Each row is a point. Examples show where two turns around zero, p and q, send a point. Where does a point land after both, in the order given? Backwards means that the second turn is done in reverse. Each puzzle has new turns, and all numbers are rounded.

Turn p:
31,52,-46 => 19,72,-12
39,-5,-2 => 32,10,21
-57,-49,-23 => -6,-53,-58
-18,-13,43 => -27,-33,22
6,16,29 => -17,5,28
Turn q:
1,-20,-17 => -25,-5,-6
-15,-12,-66 => -50,25,-40
-12,49,74 => 77,12,44
27,23,-14 => 17,-8,-33
-1,-40,23 => -19,-24,35
Where do these land?
p, then q: -13,-63,-51 => -51,-42,-49
q, then p: -4,44,-15 => 18,43,-4
q, then p: 35,-14,15 => 24,-33,0
q, then p: -31,49,-1 => 1,55,19
q, then p backwards: 13,-15,52 => 28,-34,34

Turn p:
1,-37,-1,18,32,-27 => -41,2,-26,21,14,-20
24,35,55,8,-36,29 => 74,-28,9,19,9,15
-44,-1,-20,-1,41,-23 => -55,25,20,18,-14,1
3,-6,-29,-32,33,-38 => -33,31,8,-10,-13,-45
22,29,10,31,-64,18 => 65,4,-17,-12,20,41
-35,-44,-18,-34,17,-21 => -53,1,-14,-7,-45,-17
29,23,4,9,-24,61 => 44,-36,19,-29,28,24
Turn q:
-52,44,1,12,-16,34 => -29,8,-18,-35,27,55
47,27,16,-32,57,-2 => -17,53,34,1,8,-56
-25,12,9,-7,33,-9 => -11,-1,20,-7,38,-6
-22,-11,-13,-39,-38,-41 => -29,-57,-28,6,-5,-21
-12,6,41,0,-20,-23 => -33,-21,21,22,-6,17
23,-45,37,9,7,47 => 34,8,49,-21,-44,12
16,-49,-43,27,1,39 => 74,3,-19,-20,-21,5
-17,34,-11,43,-42,-4 => -13,5,-40,23,5,54
43,-18,-37,-12,19,-40 => 25,2,-18,32,-1,-60
Where do these land?
p, then q: -25,-29,0,-15,30,-31 => -10,-33,-23,12,25,33
q, then p backwards: 21,-8,-54,48,27,10 => 39,29,20,23,-47,-33
q, then p: 50,56,24,-12,28,-40 => -2,53,21,62,7,39
q, then p: 17,-8,20,-35,19,18 => 24,12,-4,23,-35,-14
q, then p: 7,28,3,-2,20,-25 => -16,19,15,29,10,9
p, then q: -14,-34,26,42,-22,39 => 65,-1,-3,-38,-11,4
q, then p: -33,-15,-7,-43,-76,-18 => -47,-13,-51,-42,-44,27
q, then p: -24,11,-13,18,-27,48 => 7,-25,30,-50,-11,3

Turn p:
59,-2,-5,-33,-16,61,-66,-27 => 12,-39,61,33,10,57,-53,-32
1,11,-29,-17,-10,-36,18,11 => 23,2,-31,-19,-26,-3,-11,20
21,-6,9,-6,18,-8,-4,-32 => 16,15,12,7,-5,30,16,-13
-31,-9,-61,11,-35,27,7,-52 => -60,16,1,-42,-34,29,-41,-15
-33,53,54,-30,54,-16,-41,19 => 43,-11,11,47,-20,-67,34,-50
-7,-1,-35,55,0,-20,18,14 => -17,45,-4,-20,0,-20,-11,44
6,-19,4,38,-54,-16,36,4 => -23,-8,1,-49,15,9,16,53
-8,-59,19,27,-3,-27,10,45 => -25,-3,-25,27,21,-7,34,62
-8,33,44,-45,46,35,22,17 => 32,-16,-24,15,38,-28,16,-68
Turn q:
27,0,35,-16,14,19,48,-9 => 28,12,2,19,7,25,10,-56
12,-34,-39,3,-22,-16,12,-9 => 3,-37,5,-15,-25,2,38,12
-76,-33,37,1,-21,16,25,1 => -25,-61,25,26,51,9,-31,-18
22,34,-7,-15,-20,-11,-9,-22 => 5,13,-20,18,-39,-23,0,-2
-76,66,-42,20,7,-29,-27,51 => -71,27,-9,39,19,2,-20,91
32,24,-14,-2,34,2,-5,-70 => -19,36,-30,-19,-25,-36,30,-47
-23,-43,-4,0,-4,72,-30,24 => -11,-33,0,-56,12,40,-54,-1
41,14,42,-38,43,-26,-6,13 => 36,65,41,9,-6,-9,-3,-21
41,-29,-7,46,-32,-28,-8,20 => 55,-23,-12,-20,5,-11,30,42
Where do these land?
p, then q: -10,51,-9,27,4,23,-55,-46 => 25,-6,-5,35,13,-68,-42,-29
q, then p: 9,-25,-45,4,20,21,-17,-40 => -9,-31,-46,-19,-33,17,0,-24
q, then p: 12,-1,29,-32,36,37,28,31 => 1,0,51,-2,22,7,-9,-57
q, then p: 32,-11,-47,31,-10,-10,40,26 => -6,-3,-41,-26,58,10,-29,5
p, then q: -35,10,-54,-24,43,7,-44,20 => -4,-17,-45,-10,-4,-63,1,51
p, then q: 36,-11,-32,-35,-54,-40,35,36 => 20,-4,27,-49,-50,56,-12,36
p, then q: -48,41,23,-26,-22,-13,48,19 => -13,-22,49,10,-52,-8,51,-3
p, then q: -10,-52,38,38,-27,18,-36,-1 => -10,-21,20,15,78,23,-14,-4
q, then p: 13,-25,48,8,-12,-15,-45,-36 => 48,3,3,21,-40,32,30,22
p, then q backwards: 0,24,48,10,22,-28,46,-10 => 48,-20,-1,39,32,-25,14,-21
